Rows are points. Each copy is the shape, with its points in the same order, turned, moved and blurred by noise. Some copies are also mirrored. Which?

Shape (8 x 2):
[[  1  -5]
 [ 24 -28]
 [ 51 -37]
 [ 28  -1]
 [-53  36]
 [-13  25]
 [-34  11]
 [  7 -18]]
Copy 1, 8 rows:
[[ -5   5]
 [ 19  30]
 [ 45  44]
 [ 23   2]
 [-63 -31]
 [-17 -22]
 [-41 -11]
 [ -3  19]]
Copy 1 is: mirrored
Copy 2 (8 x 2):
[[ -3   5]
 [-10 -18]
 [-31 -47]
 [-32   2]
 [ 28  67]
 [ -6  40]
 [ 29  40]
 [ -2   0]]
Copy 2 is: mirrored

Shape:
[[-19  33 -20  -3]
 [ 26  10  19  43]
 [-18   6 -17  10]
 [ -1 -28  53  22]
 [ 18 -15  34 -10]
 [  7  18 -61  22]
 [ -6  26 -37   1]
 [-20  52 -42 -28]
 [-18   8  42  -6]]
Copy 1, 9 rows:
[[ -6  58  -3  -8]
 [-12  23  52  35]
 [-20  35   0   2]
 [-48  -6  68  -3]
 [-12   1  51 -19]
 [ 12  38 -27  33]
 [  6  46 -11   5]
 [ 15  71 -27 -23]
 [-34  30  50 -29]]
Copy 1 is: only turned
Copy 2 (9 x 4):
[[-15  40 -44 -13]
 [ 17  12   8  34]
 [-23  33 -14 -12]
 [-33 -26  19  28]
 [-15 -33  -4   0]
 [ 15  62 -12 -32]
 [ -1  44 -30 -26]
 [-10  48 -68 -37]
 [-37 -12 -26  18]]
Copy 2 is: mirrored
Copy 3 (9 x 4):
[[-30  27   4 -21]
 [ 25  21  13  39]
 [-30   9  -7   3]
 [ 14 -36  29  38]
 [ 33 -25  18   1]
 [-16  44 -47  -3]
 [-24  29 -21 -22]
 [-34  45  -1 -59]
 [ -5 -16  45   2]]
Copy 3 is: only turned

Shape (12 x 8):
[[ 32   6 -79 -36 -19  -7 -22 -12]
 [ -1  21 -30  46 -17 -17  46  27]
 [-16  -3  11 -23  11  34 -27  31]
 [ 18  21   2 -16 -24  10 -20  28]
 [-38  -8  27  10 -38  28 -28 -25]
 [ 12  -3 -43 -38  16 -24 -28  -8]
 [  6 -20  25 -49  11 -25 -10  -4]
 [  6  61  -9 -26 -24  15  14 -31]
 [-12  11 -15 -32  21  -1  36   3]
 [ 12  68  17  -9 -21  -9 -16 -25]
 [-76   2  -5 -36  10   5  26  -8]
 [ 51  -4  34  48  17 -28  12   7]]
Copy 1 (12 x 8):
[[ 48 -17 -42 -71 -43   2 -19 -22]
 [  1  42 -27 -29 -16 -30  68   6]
 [  5 -25  12  -3 -12  37   6  34]
 [ 30   5  -3  -7 -49  14  17  31]
 [-25 -22  56 -13 -37 -18  -4  23]
 [ 21  -4 -22 -28 -20  17 -29 -35]
 [ 12 -36  10  18 -26  24   1 -39]
 [ 40  31  31 -45 -61  24  22 -21]
 [ 11   6   1 -20  -2  32  37 -36]
 [ 34  52  37 -12 -73  10  -6  -6]
 [-53 -11  27 -42   0  59  40 -26]
 [ 31  28   9  43   1 -55  23 -10]]
Copy 1 is: mirrored
Copy 2 (12 x 8):
[[-22 -45 -70  51  -8  -7 -41 -55]
 [-21  44 -61  54  -6 -13  15  16]
 [-12 -29  -1   7  21  45   2  -1]
 [-21 -22 -31  21 -28  24 -10   9]
 [-32  14  37   2 -22  14 -16 -25]
 [ -3 -43 -37  40  23 -14 -42 -30]
 [ 11 -44  -3 -11   8 -28 -22  -3]
 [  2 -25 -11  62 -51  -7  17 -34]
 [  2 -21 -24  34  21 -25  28 -15]
 [ 13 -21   5  62 -56  -8 -14   1]
 [-35 -13  23  33  34 -28  38 -26]
 [ 52  39 -41   8 -14  -6 -29  33]]
Copy 2 is: mirrored

Shape, 13 rows:
[[-10  22 -10 -15  28   6 -12 -48 -17]
 [-11  21   0 -10  30  -2  -9   9 -22]
 [ 16  65 -38 -19  25  19   1 -13 -22]
 [-24  16 -41 -26  16  -4  -1  -5  15]
 [-29   6 -27 -24  15   3 -24  16  -9]
 [ 17 -14 -20 -68 -41 -18   7 -25 -31]
 [ 10  55   7  56  16 -11  17   1  23]
 [ -1  20 -53   7  23   7 -43 -21  -2]
 [-45  -2 -20 -32 -64  -2  -1  -3 -46]
 [ 34  81  24  30  17 -16 -31   3  18]
 [ 33  43  12  33   6  23  -1  20  18]
 [-10  -7 -27 -23 -42 -48  14  15 -53]
 [-11  26  -7 -60 -67 -40  14  -6 -24]]
Copy 1, 13 rows:
[[-30  39 -26  -2  15  17 -40 -19  32]
 [-14  10  -6   4  23  14 -46  19   2]
 [  4  63 -12  17  39  -4 -65   8  11]
 [-13  41  13  23  25  40 -15   4  19]
 [-23  30  21   2  -4  38 -19  26   5]
 [-46  83 -23  28   9  -5  32  13 -15]
 [ 44 -22 -15  45  30  -9 -46   1  37]
 [  9  43  -2  16 -13  38 -52 -11   7]
 [-42  62 -14  21 -27   4  16  69  31]
 [ 34  -6  10  31  23 -46 -68 -28  13]
 [ 57  -4  -1   8  39 -26 -33   2  21]
 [-38  44 -22  50 -10   3   4  62 -23]
 [-52  56   6  59  10 -29  19  50   9]]
Copy 1 is: mirrored
Copy 2:
[[ 20   6  -2  24  -1  29  36 -22 -14]
 [  9  -4  17 -16   2   1   4 -15 -17]
 [-10  -6  25  11  21  12  50 -25 -58]
 [-22   9 -22  -9  17  25  19 -18 -15]
 [-16   3   3 -27   0  29  -1  -7 -26]
 [-38  19  -9  19 -43   2  34  55 -13]
 [ 31   7   0  18  74 -32  11 -22 -33]
 [ 19   7 -25  -3  12  39  13 -17 -62]
 [-52  53  13  26 -30   8 -20  26 -23]
 [ 67  31  26 -12  62 -22  34  -7 -37]
 [ 27 -20  26   8  69 -24   4  13 -42]
 [-45  34  -8   6 -44 -37  -3  24 -44]
 [-48  62  18   9 -14 -19  27  44  -8]]
Copy 2 is: only turned
